Each row of a before or after table is a point. One or more steps were done to the points. Then noise was added and the rows were shuffled. The steps act on how far a point lies along the listed directions, d1 being the first. What was done? A step turns or swaps two directions, mirrors them in a line or flattens them onto one, adds a multiple of one to another, or multiplies one. Angles are multiples of 10 degrees, from the lower direction toward the higher: turns from -170 to 170, lines from 10 to 170 but not 90. Use the fewest steps. Two steps may share a direction if one is a turn and the other turns, adds or multiplies; they go together, in the order done. Otherwise the lowest direction goes first.
In the rows, zero is written as 128.

Directions:
(1): [109 175]
(2): [175 147]
Before, 8 rows:
[[141 110]
 [154 121]
 [120 179]
 [118 115]
 [ 61 131]
 [ 93 204]
 [ 84 178]
 [144 127]]
After:
[[120  78]
 [145 138]
 [113 135]
 [189 102]
 [109 149]
 [134  45]
 [122 149]
 [152  65]]
Steps: turn d1 and d2 by -160 degrees

Directions:
(1): [172 138  88 190 143 127]
(2): [138 152  84  78 168  96]
(3): [141 195 149 121 136 177]
Before, 12 rows:
[[121 152 145 102 150 125]
 [ 95 132 132  66 138 107]
 [143 142 132 166 110 177]
 [101  83 132  72 109 109]
 [153 204 100  87 160 146]
 [122 138 121  89 152 121]
 [ 94 101 129  94 121 101]
 [109 107 152 113 107 106]
 [118  95 141 160 122 130]
 [123 112 106  90 159  86]
 [148 197 138  82 140 169]
 [140 127 103 125 146 116]]
After:
[[ 59 114 218  26  77 170]
 [ 64 125 200  70  92 153]
 [141 166 129 132 155 151]
 [ 39  86 207  48  86 128]
 [148 115 119 175 126 135]
 [ 91  87 160 107 111 125]
 [173 147  53 144 161 121]
 [ 89 145 187  66 105 136]
 [125  54  90 154 111  75]
 [ 92  98 160  96 128 102]
 [109  59 111  80 116  72]
 [100  95 185 142 101 146]]
Steps: multiply d1 by 2.5; turn d2 and d3 by -140 degrees

Directions:
(1): [115 131 128 170 125 109 172 107  65 201 123]
(2): [151  78 102 190  92 143 171 170 147 105 151]
(3): [156 117 137 129  37 107  87  76 131 136 128]
(4): [174 127 157 124 146 171 186  63 148 112 101]
Before:
[[143 169 120 131 138 120 145 178 147  84 149]
 [147 138 168  95  87 114  52  69 146 136 123]
 [144  68 107 185  39 111 143 125  86 214 131]
 [149 123 144 131 163 149 149 104 135 103 120]
 [110 133 116 112 143 131 116 156 135 109 160]
 [127 130 134 100 139 101 138 137 139 142 129]
 [116  91 130 186 112 106 192 161  81 167 130]
 [131 146 155 152  69  62  72  62  72 169 142]
 [162 118 142 105  96 105 117  90 146 132 105]
 [ 85 129 101 220 169  94 185 190  47 228 152]
 [119 114 114 108 120 133 116 171 166  45 152]
 [133 135 128  99  67 117  55  88 151 134 150]
 [158 143 150 112 104 128 100 101 132 104 123]
 [110  55  88 217  82 113 182 128  65 200 134]]
After (14 x 11):
[[210  77 144 117  59 171 138  59 176 125 102]
 [ 91 114  95 137  96  98 107 194 112  99 169]
 [180  85 159 146 117 153 194 101 165  89 111]
 [191  52 136 146  92 189 192  47 173  82  99]
 [125 133 135 102 145 100 147 144 148 139 131]
 [116 153 163  93 107  98  43  84 116 171 125]
 [132 164 118 141 122 107 141 194 132  98 153]
 [139 128 136 111 105  79 100 104 113 161 107]
 [128 151 143 126 107 110  86 119  88 145 132]
 [123 148 129  86  90 109  49  92 140 148 148]
 [110 123 120 160 142 113 145 127  87 150 135]
 [164 155 181  94 117 118  83  24 134  97 118]
 [212 103 154 143 181 210 212 104 208  53 111]
 [117 127 112 118 140 131 118 162 140 106 161]]
Steps: swap d1 and d4; turn d2 and d3 by 20 degrees
